Each wall is flat, endless, passes through zero and stands at right angles to its row. A trip goes straight from one point to another. Which walls does it cross, in order?
In the rows, 128 means zero.

Walls:
(1): [105 120  73]
(2): [ 82 112  94]
(3): [138 117 136]
(4): [ 56  92 112]
(5): [103 136 131]
(6): [141 196  97]
(7): [122  95 135]
Trips:
[164 102 114] to [163 128 166] -> 1
[137  28 108] to [117 121 115] -> 5, 3
[119 215  86] to [108 127  96] -> 4

Walls:
(1): [141  92 139  94 155 173 141 137  50]
(2): [143 103  89 178 174 107 146 151 134]
(3): [185 165 132 167 155 111  45  91 157]
(4): [166 124 110 160 110 113 101  78 146]
(5): [147 111 149  97 158 101 146 126 179]
(6): [143 149 167 126 149 171 174 133 107]
(7): [ 96 111 111 138 191 110 166 154 145]
(8): [168 108 140 160  68 109  72  76 151]
Trips:
[174  71 118 159 130 158  66 161  81] to [130 143 147 157 163  96  97  82 116] -> 1, 5
[151 133  74  89 127  78 146 104 174] to [132  71 140  91 182 111 152 187  90] -> 8, 3, 4, 1, 6
[159 109 100 142 134  94 114 109 164] to [108  58 116 135  89 115 123  89  34] -> 7, 5, 1, 3, 2
[159 196  72 119 110 198 118  98 131] to [115 132 126 123  92 133 103 176 149] -> 6, 4, 3

Walls:
(1): [152 184  98 135 134  56  83 116 124 146 156 174 155 146]
(2): [131 112 184 105 155 125 208  85 101 133 136 160 141 160]
(3): [ 93 122 147 144 125  97 132  83  92 150 127 108 125 164]
(4): [149  97 131 123 100 108 184 115  74  96 172 190 123 144]
Trips:
[132 150 126 142 129 149 125  72 118 155 186  77 146 184] to [115 129 166 161 186 134 112  87  88  98 220 104 150 137] -> 4
[215 124 146 117 142  85  98 101 141  80  99  77 126  68] to [170 129 205 128 112  93 106 156 173 131 122  98 116 100] -> 1
[124 110 150 171 134 185  88 125 137 115 171  32 151 157] to [140 107 133  50  97 144  85  68 164 145  41 158  85 118] -> 3
[173 113 157 115  81 146 126 167  26 118 118 155  98 225] to [114 123  84 154  89 142 107 117  83 179  87 188 157 120] -> 1, 2
[112 173  75 113 118  80 195 119 117 127  94 147  87  84] to [150 187 125  87 128 130  87 126  65  83  97 104  90 174] -> 3, 2, 4

Walls:
(1): [151 146 130 142 175  73  46 155 125  98 129 153  89 123 117 122 106 110
 107  84  87 134 175  81]
(2): [ 89 133 143 160  53 157 139 166 162 143  78 183 128 134 117 119 187 144
 137 155 104 122 143 159]
(3): [129 159 147 156 172 151  87 130 110 137 103 151 168  97 116  92 110 160
  78  57 134 128  84 192]
(4): [110 146 121 139 159 204 156  92 131 143 140 193 114 136 103  87 203 135
 144 124 105 142  84  79]
(5): [145 133  81  91  82 125 147 138 158 110 140  93  26 108 111 151 127 138
 151 109 115 146 148 138]
(6): [161 206 194 143 169  85  66  93 115 154 102  71 152 128 163 114 180 189
 100 100  76 151 159  94]
(7): [116 105 137 117  41  75 118 193 101 101 145  82  65 137  73 128 143 160
 126  80 146 136 207 135]
(8): [146 154 133 156 131  84 105 139 160 105 125 197 145 179 121 123 188 123
 128 134 118 161  79 172]
(9): [ 64 123 155 164  29 109 160 105  89 119 158 148 179 121 168  43 111 136
  97  42 124 199  70 128]
Trips:
[107 178 168 150 151 164 116 157 130 169  17 134   7 125 135 137  98 113
  91 108 119 138 153 114] to [122 138  86 139  45 153 131 101 150 168 135 117  82 206  96 167 156 104
 132 197 132 123 112 120] -> 3, 6, 1, 8
[155  67 165 143 125 171 148 152 101 166 130  88 140 101  74  97 127 178
 171 101 132  95 186 160] to [135 128  98  88 219 198 183 100  75  87 131 158 103  96 167  81 118 154
 151 135 102 148 144 156] -> 4, 2, 7
[102 106 163 162  96  64  86 137  60 187  49  98 140  95 188 150 129 130
  46 125 171 130 141  71] to [ 98 179 110  83 109 113 156 157 126 111 110 101 173 141 103 138 115 129
 131 100 175 112  77 126] -> 1, 6, 8
[117  84 188 140 105 148 154 115 133  77 163 132 105  67 124 126 102  90
 145 120 165 103 170  54] to [169  98 157 155  48 157 184 141 117 109 181 148 103 157  81 130  94 138
  50 105 102 210 132 134] -> 4, 2, 1, 8
[166 111 124  97  68  57 137  87 163 129 130  90  95 140  81 138 145 110
 125 154 106 132  90 110] to [ 96  83  75 159 162 146  54 127 170 180  79  86 104  91 127 209  83 112
 131 122 131  88 142  85] -> 1, 8, 7

Walls:
(1): [ 80 157 183 146 150 168 166 178 102 104 116  73 151 166  97 157 130  85
 120 153 175 128  86 153 147 187 106 123 192 150 145 131 112 132 126  89
 139  90 182 111 125 111 143 124 141 112 157 165]
(2): [227 141 112 183 148 133 134 130 124 113  94 114 166 175 144 141 193 110
 138 127 118  88 103 119 118 102 140 150  97 119 164  91 151 103 112  94
 120  63 182 119 137  61 100 162  85 147 103 168]
(3): [ 98 120 110 131 169 140 124  86 158 108  96  98  77  97 126 110  91 139
 140 104 147  85  76 111 130 122 120 139 128 169  95 205 147 183 123 102
  75 151 192 111 132 175  44 137 130 111  76 170]
(4): [139 112 156  99 106  69 103  93  99 173  71 103 130 125 167 150 166 121
 224 168 128 194 156 178 124 163 179 120 175 162 130 134 155 193 141 147
  80 198 108 130 115 136  83  94 148 126 136 150]
(5): [120 135 129 166 139 230 122 120  99 194  23 160 141 122 159  98 133 136
 115 127 122 144 132  53 169  52  99 193 135  88 133 125 135 149  99 150
 179 151  97 204 191 141 135  81 148 132 176  81]
(6): [156 123 207 127 164 160 156 149 166 112 155  79 137 157 216 122 135 184
 124 186  78 212 103 169 141  56 115  86 132  73 109 123 144 140 140 114
 170 225 158 151 128 110 143 132 157 181 193 179]
Trips:
[135 107 126 116 147 135  98 136 155  62 109 109 159 108 163 126 158  87
  25  92  66 121 145 182 137  90 139 135 141 151 192 126 144 138 183 151
 120 174 137 138  89 101  83 157 165 144 119 184] to [ 56 134 101 190  92 166 196 100 122  76 138 139 181  66  77 120  90 114
 150 121  26 128  65  81 103 115 147 146 155 199 113 107  89  95  50 189
 162 110 190 120 151  90 111 137 125 103 100 122] -> 4, 1, 6, 5
[162  90 141 165 116  87  94 161  65 111 114 147  78 211 126 124 127 152
 145 103 185 107 161 167 149  97 151 107 108 132 114 113 123 176 114 105
 165  60 103 123 164 120 140 127 147 167 124  97] to [138 174  94 120  87  36 148 119 100  58 194 112 187  86 135 182 136 130
  29 129 114 128 116 157 144  69 122  95  79 129 116 137 198 134 120 137
 102 174 134 118  73 167 163 148  92  91 130 129] -> 5, 6, 2
[208  45 179 127 156 230 109 141 164  92 101 108  74 133 163 159 135  74
  99  91  51 120 190 142  58  85  43 113 119 182  75 143 146 102 107 147
  65 124 132 160 131 161 103 175 115 112 147 151] to [ 52 216 185 135 107 126 135 147 145 129 116 164 116 140 187 159 124 137
 107 136 105 153 152 206 164 191 166 120  94  37 145 128 188  69 157 151
 146  90 110 116  73 147 147  63  97 118  90 166] -> 5, 3, 1, 2, 4
[101 178 164  61 171 167 125 148 124  76 167 162 143 128 102 108 166 151
 140 132  63 189 145 124 103 111 170 149 171 106 104  81  64  49 135  72
  51 113 146 136 103 172 100  71  99 174 173 172] to [111  65  92 114 148 141  32 146 140 132 108  99 110 139 106 130  95 142
 138 141 147 148  87 167 114 156 154 119 160 191 154  96 231 144 126 163
 169 187 131  30 142  85 194 133 164 170  91 111] -> 4, 3
[121 121  70 163 105 170 218 128 125 123 118 136 121 157 106 164 134 147
 112 180  68 139 122  94  88 168  73 192  81 119 177  71 155 149 172 168
 188  84 128 125 209 174  74 105 139 169  59  80] to [157  68 157 118 142 138 101 169 195 106 163 131 143 146  65  60 145 144
 157 104 122 184 129 156  98 103 107  95 182 105 141  74  62 152 111 129
 179 203 183  75 181 142 119  97 123 116 148 136] -> 6, 1, 2, 5, 4
[112 166 125 125 109 137  98  81  87 160 140 109 132 112 171 144 153 113
 183 167 144 112 103 147 164 143 121 143 122 144 150 221 160 121  93  72
 178 140  92 121  98 102 125 186 156 147 128 115] to [116 162 182 122  72 165 102 107 101  92 179 181 140 138 143 124 151 138
 136 169 124 170 111 110  66 161  92 158 151 141 151  74 164  90 114 127
 130 159  78 137 190 156 195 173 116 137 135  69] -> 2, 3, 1, 4
[140 126 122 149 138  86 145 121 113 199 147 132 144 127  78 129 139  81
 150 137 206 131 140 103 155 142 131  65 134  95  95 149 161  31 121  57
 116 142 114  79 118 157 145 100 111 166  89 118] to [119  84 168  70 106 120 111 147 155 177 111 135  97 163  61 129 111 127
 113  98  48  99  91 168 137 150  90  49 107 117  91 109  31 138 116  43
 164  79 129 104 119  64 151 115 116 115  84  81] -> 2

Walls:
(1): [126 189 105 145 109 100 125 157 121 148 101 145 130 171 124 194 174 151
 133  65 123  85 156 144  96 119  82  86 110 166 108 134 144 133  74 143
 163 173 146  95 110 190 113 138 132  97 118 202]
(2): [167 173 193 137 164 170 102 162 141 114 121 145 113 187 175 114  89 126
 109 127 130 126 103 109  99 129 195 150 133  97 138 133  72 207 101  59
  97  79 137  81 150  49  60 166 105 105 118 117]
(3): [ 45 135 130 160 172 185  88 141  46 110 109 127 159 160  58 193 111  93
  93 185 136  86 141 105  82 127 104 125  91 135 117  64 136 107 118  88
 123 132 120 141 123 126 121 122 168 142 101 153]
(4): [145 145 162  97  91 157 177 183 144 194 124 131 178 157 104 136  68 136
 142 133 137 171 201 124 107  35 103 176 101 169 105  81 148 117 194  60
 125 131 123 100 127 140  87 206 134 159  85 150]
(5): [159 179 176 151 117  85 145  97  94 184  94 176 186 140 177  58 119 137
 171 114 128 153 122 121 168 132 161 134 136 172 129  95 126 181 155 183
 209  97 134  85 126 133 131 142 157 122 172 146]
(6): [ 91 158  38 167 153  71  56 129 154 114 148 155  98 165 112 194 137 178
 160 170 140  81 161 114 116 114 136 135  96  28 113 230  69 136 104 110
 177 110  56  77 130 156 158 132  94 166 114 112]
Trips:
[ 88 115 123 133 119 105 146  94 111 105 133 122 139 144 224  88 138 162
 107  90 149 127 107 201 184 108 153 119 153 119 175 126 165 146 130 186
 120 135 141 122 168 132 142 119 142 112  78 112] to [126 144 146 208 126 108 143 115 202 105 144 106  81  97 120 149 110 102
 105  88  94 135 139 160 102 180  90 145  93 164 180 160 148 113 123 186
 118 139 189 105 133 143 105 101 183 112 179 102] -> 1, 5
[140 155  94 147  96 170  98 151 186 108 179  90  83 156 133 118  82  83
 124 157 134 180 172 108 130  70 110 169 152 201 168 138 180 216 102 106
 129 124 108 153 111 127 123  79 109  81 134  77] to [191 126 120 125 136  88 188 117 137 169 119  90 150 112 170 102 112 132
 103  93 122  92  37 123 121 130 156  96  97 203 180 164 167 100 151  98
  56 177 164 118  64 114  78 107 120 102  89  95] -> 1
[127 112 128 130  95 161  74  56 139 138 101 161 162 164 102 123 193 112
  90 136 146 120 164  43  67  99  85 164 130 100 146 155  71 155 107 128
 135 171 145  48 164  97 114  95 162 115 153 135] to [110 126 118 151 175 129 154  58 154 115  76 249 150 174 161 131 152 123
 100  92 200 129 128  89 125 136  70  53 155 111 121 130 113  99 155 113
 142 154  70 146 145 130 109 215 134 103 112 125] -> 4
[138  83 103  85  84 130 137 140 144  85 110 103  94 174 138  78 127 160
 132  66 169 180 160 147 130  95 136 130 112 181 144 131 161 121 132 197
 132 102  95 186 193 154  94 101 160 146 160 123] to [168 125 109 104 163  85  94 100 147 114  88 194 113 127 107 113 151 115
 129 127 158 135 133 146 120 189 141 189 206 123  89  79 148 125 104 163
 118 189  97  90 112 207 103  96 149 151 155 121] -> 4, 1, 6
[133 176 164  99  96 109  96  65 118 133 157 137 142 136 128  95 119 134
 111 175 135 103 117 147 134 163 145  77 101  96  80 128 124 140 113 115
 164 130 108 114 143  62 115 119 118 107 106 129] to [166 174 122 161 151 124 138 151 110 118 105 134 154 214  97  71 121 135
 149 144  88 172 130 167 106 141 124 100  81  95 103 118 143 136 153 102
 184 140  64  94  93 138 113 123  83 127 152  82] -> 4, 1
[105  90 147 144 105 166 115  90  97 153 128 161 117  85 135 120 170 134
 124  42 134 118 137 101  66  86 135  77 110 184 119 186 125 182 140 133
  78  90 112 111 156 147 115  99 123 153 140 142] to [ 79 138 131 162  80  99 140 134 137 121 196 121  93  62  72 131  83 150
 143 127 146 155 161  92  59 151 129 125 110  99 174  76 122 134  92 118
  97 127 111  98 146  97  85 176 124 192 124 106] -> 5, 4, 3, 6, 1

Walls:
(1): [121 139 142 146 155 126 180  59 129  68 138 137  83 140 104 105  89 119
 146 234  95 147  97  65 157 174 191 126 135 125 160 113 109 142 146 105
  94 101 138 154  81 128 141 135 128  82 155 116]
(2): [126 114 162 140 193 160 118 143 130 110 157 150 113 146 183 129 133  87
 123 167 121 115 135 113 142 137  81 160 146  98 201 143  74 143 177 149
 112 146 180 112 125 113 131  94 148 105 156 139]
(3): [145 131 125 154  94 126 155 160 217 220 154 102 154 110 131 101  88  99
 149  68 174 123 155  51  68 111 140  64 122 142 184 131 110 141 144 126
 117  63 133 114 102 166 135 131 138 119  92 130]
(4): [105 121  78 138 199 103 104  79 126 119  46 145 170 122 139 131 138 110
 106 144 139 131  66  87 133 172 156 174 101 106 164 152 143 127 132 139
 167 170  79 157 113  99 213 112 108 105 111 202]
(5): [ 78 152 149 119 100  70 168  75 124  98  87 127 173 115 175 111 115 149
 140 164 146 138 148 133 105 133 122  95 109 122  94 126 125 129  87  46
 144  57 134 104 107 124 154 105 154 145 153 141]
(6): [140 103  99  99 117 104 135  85 109  85 131 144 129 125 109 195  91 179
 119 143  89 131 133 145 148 121 134 118 132 126 134 178 155 125 125 110
 157 182 132 152 147  99 141  73 151 164 122 127]
(7): [117 125 112 165 137 116 106 151 138 100 148 127 109 120  78 141 124 159
  86 154 111 104 120 112 126 115  99  58 118 129  87 113 124 120 124  92
 139  92  93 140 119 170  97 140 129 106  90 115]
(8): [104  87 179 149 103 120 128  56 139 144  95  92 119 159 172 173 128 146
 118  95 103 122  99 151  90 117 154 124 140 100 158 165 158 162  88 139
 119 136 160 127 120 152 144 121  84  89  88  72]
(9): [146 139 139 102 165 103  84 159 128  64 154 162 105  89 159 152 175  98
 126 147 118 112 158 141  92 117 148 115 155 112 126 150 124 143 166  72
 142  94  99 164 165 127 172 157 112 143 146 132]
(10): [127 116 117 154 111 178 158 119 132 140 128 100 112 111  54 132 136 143
 119  99 166 125 112 164 141  84 119 114 132 152 106 149 150 153 151 129
 117 116 126 113 148 106 136 120  78 137 146 114]
Trips:
[110 182 178 125  84 147 162 157 163 139 192 167 154 130 163 140 136  59
 111 139 103 140 199 120 103 151  83  76 143 161 154 107 111 132  88 105
 127 173 132 124 116 168 131 162 115 125 131 149] to [ 87 106 120  97 109 173 129 179 141 134 174 192  85 160 128 130 116 100
  97  97 120 125  99 157 154  88 132 114 136 124 148 113 156 121  89 111
  71 114 125  89 107 139 101 142 131 102 133 101] -> 5, 9, 8, 10
[ 98 156 152 197  81 129 119 125 188 150 101  78 111  97 160 130 102 114
 196 169 121 190 118 111 144 155 122  86  86 154 134 176  78 192  96 151
 136 147 127 134  77 106 119 102 116  82 130 134] to [131 137 149 119 113 145  98  91 148 126  97 149 130 123  74 138 109 131
 127 110 107 114 118 105 135 137 172 151  99 178 146 127 140 126 146  94
  41 150 141 133 108 165 169 141 158 118 127  95] -> 2, 10, 5, 6

Walls:
(1): [183 125 131 157 181 112  56 167 126 107  96 118 128 169 163 134 149 126
 138  90 155 155  83 159 197 152 144 125 104 159 126 128 134 146 105 119
 153  95 116 101 112 101 100 134 137  96 134 105]
(2): [117 138 151 117 106 119 120 150 104 145 125 180 149 113 118 141 118 184
 120 113 114 111 164 113  88  80 157 130 103 141 141  65 143 153 135 147
 111 139 130  66 105 108 144 155 119 115 139  79]
(3): [123 117  66 146 123 147 134 155 133 165 165  81 179 102 102 141 162  83
 142 129 100  95 186 124 120 188 127 133 107 134 168 126 129 127 122 140
 142 126 157 136 121 119 151 136  58 130 107 111]
(4): [134 109  74 148 118 169 144 146 108 102  79  77 104  98  92  82 180 146
 108 150 101 121 139 165 106 144 141 123 164 179 164 120 140 123 141 119
  96 197 172 168  91 137 131 139  95  89 102 133]
(5): [101 133 139  99 133 141 151 125 133 162 144 105 128 149 142 166  98 118
 138 147 109 112 156 102 151 114 137 154 138 171 156 140 168 148 119 110
 166  91 133 116 149 134 121  75 156 137 122 102]
(6): [ 84 197 130 124 157 149 115 134  76 126 208 147 110 132 180 118 119 131
 133  89 145 147 101 124 121 136 136  51 110 143 124 127  82  84 156 130
  93 147 158 138 116 125 129 147 111 117 101 138]
(7): [135  99 168 129 110  55 118 146 133 150 128 103  96 142 178  84  64 150
 126 100 128 117 105 115 162 131 132 124 130 130 101  93 141  96 115 129
 120  95 109 137 135  82 137 150  94  58 113 166]
(8): [129 178 134 138 119 110 118  97 149 103  86  97 118 112 100 116 121 120
 177 157 139 124 106 129 140 120 125  88 126 138 166 172 154 123 146 151
  85 126  84 145 152 112 129 100 135 111 163 144]
Trips:
[139 186 141 180 112 135 128 107 178 104 114 134 128 113  97 101 125 151
 101 154 155  79 193 138 133 116 147  71 109 132 103 128  90 122 123 120
 103  87 123  93 123 169 121  91 174 125  93 135] to [106 130 117 121  95 152 106 111  98 126  96 123 167 125 195 139 181 125
 156 102  89 175 124 152 165 152 120 129 192 120  36 131 157 122 210 146
 144  92 131 129  67 179 142 146 114  84 124 146] -> 4, 2, 1, 8, 7
[131  73 121 151  88 139 123  85 141 143 103 113 150 118 128  84 106 102
 153 116 108 148 117 119 141 110  52 132 166 132 129 133 102 116  93 106
 147 138 113 109 147 172 137 169 130  88 102  91] to [145 114  98 112 118 174 147 133 101  89 185  97 122  99  83 140 104 162
 165 186 114 155 104  78 136 109  95 174 111 135 105  79 136 103 118 133
  90 112 175 125 110 139 135 152 134 111 215  75] -> 2, 7, 5
[132 113 137  69 113  68 166 100 176 145 186 141 126 147 117 117  97 127
 107 131 116 142 128  84 120  92 106 167  79 118 119  97  87 141 117 120
  82 134 185  98 106 183 177 147 105 173 149 153] to [ 64  97  54 120  89 144  80  63 146 147 196 138  90 126 176 139 177 139
 137 132 156 117 101  95 156 167 153 177  66 137  78 137  74  77 119 132
 128 136 156 138 107 150 172 177  87 117 150 150] -> 3, 2
[163 112 101 172 121  72 127 149 132 155 111  62 121 136 130 135 151 170
 139 174 130 139  96 105 157 105 113 145 126 100  78 104 124  97 127 117
 153 105 150 135 123 100 145 113 184  72 160 155] to [207 109 101 133 137 140 136 135 126 125 123 109 144 117 127 162 172 160
 164 128 114 144 131 118 142  95  95 137 159 158 105 118 146 213 128 149
 125  81 177  99 119 176  95 122 208 184 135 117] -> 5, 8, 7, 2

Walls:
(1): [ 78 139 136 107 141 138 107  77  93  86  75 176  65 127 123 106  99 167
 114 119 107 117  98  38   7 130 130 170 123 121 168 155  68 174  65 128
 144 101 168  94 122 107 121 115 162 126 113 152]
(2): [160 178 204 192  79 117 164 174 107 126 108 101 111 188  84 115 152 173
 101 154 159 106 144 115 165 152 132 165 145 148 104 159 135 181 146 142
 179 118 130  95 139 174 136 128 108 113  97 129]
(3): [ 92 166 109  97  90 121 102 107  97 147 140 198 131 114 120 152 144  86
 162  75 154 182  70 197  64 112 110 161  68 126 120 145 138 109 114 126
 176  65  92 116 111 127  99 108 112 113  78 150]
(4): [109 131 182 114 173  89 164 115 156 134 147 144 121 127 158 121  47 144
 136 146  87 113 133 124 155 137 154 109  83  86  97  95  92 129  96 105
 153 115 110 124 155 124  95 104  77 133  63 132]
(5): [161 148 127 142  99  96 136 167 105 112  96 135 120 162 119 161 110 141
 122 140 137  81 101 119  70 136 161 102 186  96 114 143 172 154 137 111
  66 153 132 143 100  82 144 143 143 159  95 135]
(6): [115  96 112 126 158 131 138 169 110 107 140 131 109 141 134 105 159  99
 130 132 106 132 105 118  94 107 100 163 138  97 128  94 142 190 137 169
 135 155 118 118 130  98 162 143 204 165 122 128]
(7): [152 141 151 100 138 146  70 155 180  94 197 110  86 175 138 131 153 110
 143 140 138 101 139  97 125 169 113 104 128 121 135 134 149 129 148 114
 129  48  33 199 154  99 140 131 113 111 109 150]
(8): [170 180  79  64 155 146 120  88 111 130 134 136  91  85 114  88 131 171
 166 168  79  77 102 133 131 111 145 157 145 119 123  69 168 174 145 150
 200 132 111 103 140 141 133 117 138 143 116 152]
(9): [ 87 150 147 218 197 117 168 119 212  28 136  55  88 158  89 157  72 147
 135  93 163 182 152 126 127 185 111  87  55  80 129 107 159 181 148  61
 120 148 122 118 125 152  93 181 182 151 185 126]
(10): [140 101 102 136 140 112  80  88 152 100  50 151 151  79 140 136  28 110
 142 109 115 173 168  73 188  77 138 146 126  87 110 156 162 136 148 101
 137  79  76 132 117 120  90 141 146 139 140  82]
(11): [144 147 169 123  96 120 129 133 117  99  48 141 115  97 129 152 138 102
 124 137 146 176  99 180 110  98 136 184 186 127 175 109  99  64 155 132
 121 120  85 108 120  82  99 132  99 130 201 127]
Trips:
[140 118  82 148 102 149 183 123 118 107 142 173 135 189 155 109 141 104
 121 127 113 143 109 103 146 122 194 147  78 128 124 134 128  95 125  62
 119 228  65  96 131 215  81  72 171 103 122 138] to [143 158  86 130 163 159 160  95 144  87  61 149 156  50 166 153 134  77
 105 144 114 168  75 167 128 119 153 130 145 156  75 133  96 105 150 127
 131 105  79 160 123 148 139  93 211 137 122 168] -> 10, 2, 8, 11, 6, 4, 9
[108 125  94 116 117 124 151 106 193  94 199 101 140  83  79 160 113 102
 153 138 100 134 146  81 126 142 142 175 134 114  63  98 124 142 147 177
  84 157 191 122 203 104 188 126 106 123 154 166] to [177 134 125 120 141  68  83  78 162  88 137 176 166 138 117 139  70 125
 163 129  54 148 134 165 156  81 101  76 132 178 128  57 152 107 134 106
 145  95 118 156 142 104 119 128 150 104  88 169] -> 7, 10, 6, 3, 9

Walls:
(1): [131  87 102 161  70 146  62 160 114 134 110 102 213  91 100 154 102 127
  92  85  84 176 163 100  94 109  72 124 150  91 175 177 138 138 104 123
  85 106 155 147  94 123 162 139 177 117 156  64]
(2): [156 138 118 141 151 126 126 164  88  53 113 102  71  98  99  76  92 183
  81 144  20 100 129 147 136 158 180 171 154 135 100 117  91 101 112  93
 140 108  90 149  75  74 132 138 154 124 107 208]
(3): [126 126 177 126  87  97 146 129  72 189 140 172 108  95 163 151  57 171
 211 121 117 180 103  88 140 124  88 110  78 136 115 189 139 108 114 141
 131 111 182 164 123  98  95 198 122 132 126 142]
(4): [136 163  96 105 111 142 173 136 114 137 121  85 105 107 106  80  94 137
 153 135 178 125 128 144 160 129  94 125 181 184 148 131  82 205  86  80
 126 181 162  59 149 171 199 196 140 122 134  97]
(5): [157 151 114 148 116 169 131 111 153 122 102  77 148  98 106  89 230 113
  89  43 106 110  93 205 145 133 103 192 171 123 137 118 122 199 132  83
 136 112 117  21 140 115 140  87 112  92 134 140]
(6): [ 24 125 116 115 138 127 128 147 169 176 119  85  90 145  44 134 126 178
 189 147 106 111 137 120  99 172 135 214 143 174 205 113 167  87 139 118
 151 118  92 102  47 141 106 151  65 169  85  92]
(7): [164  89  63 174 148 149  93 127 110  37  85 150 134 114 140 170  97 115
 178 158  92 137 155 116  95 120 133 102  54 141 160 121 186 139  67 185
  74 213 102 149  65 152 143 121 157 104  88 201]
Trips:
[185 102 113  80  88 125 217  90 139 119 102 147 132  87 158 207 118 103
 111  89 111 115  99  95 155 178 230 127 129  53 160 173 156 114 167 219
  87  90  31 118 160  98  57 162  99 143 104 199] to [ 39 113 106 125 139 198 130 110 114  65 103 119  98 162 144 139 153 128
 115 128 146  75 144 122 134 167 121 165  84 125 107  42 174 150 101 163
 102  97 103 201 116 144  53 151 184 134 178 132] -> 3, 6
[165  80 102 144  99 172 147  96 181 118 141  50 181  89 126 145  63 160
 183 156 169 123 112  85 184 106  91  85 138 112 172 157  26 135  94 104
  91 126 102  73 174 192 146 130 149 118 114 174] to [177  99 100 180 128 125 174 121 132  85 139 165 158 141  81 105  79 104
 153 146 176 183 135 174 135  81 138  80 125 143  82 171 136 135 129 112
 119 135  93 134 143 131 173  90 130  97 151 144] -> 3, 5
[ 50 126 166 113 144 110 129 108 150  70 175 109 106  72 159  97 143  63
 155  95 159  95 133 108 135 113 139 141 154 145 146 100 187 117 153 139
 101 102 117 141 144 126  83 119 128 151 134 245] to [213  73 158 200  81 113 140  89 165 106 144 177 133 101 143 140 128 145
 108 167 127  76 101 103 109 124  72  80  94 150 114 130 134 157  76 141
 101 133  73 135 163 131 142  97 165 186 166 162] -> 6, 5, 2, 3, 1
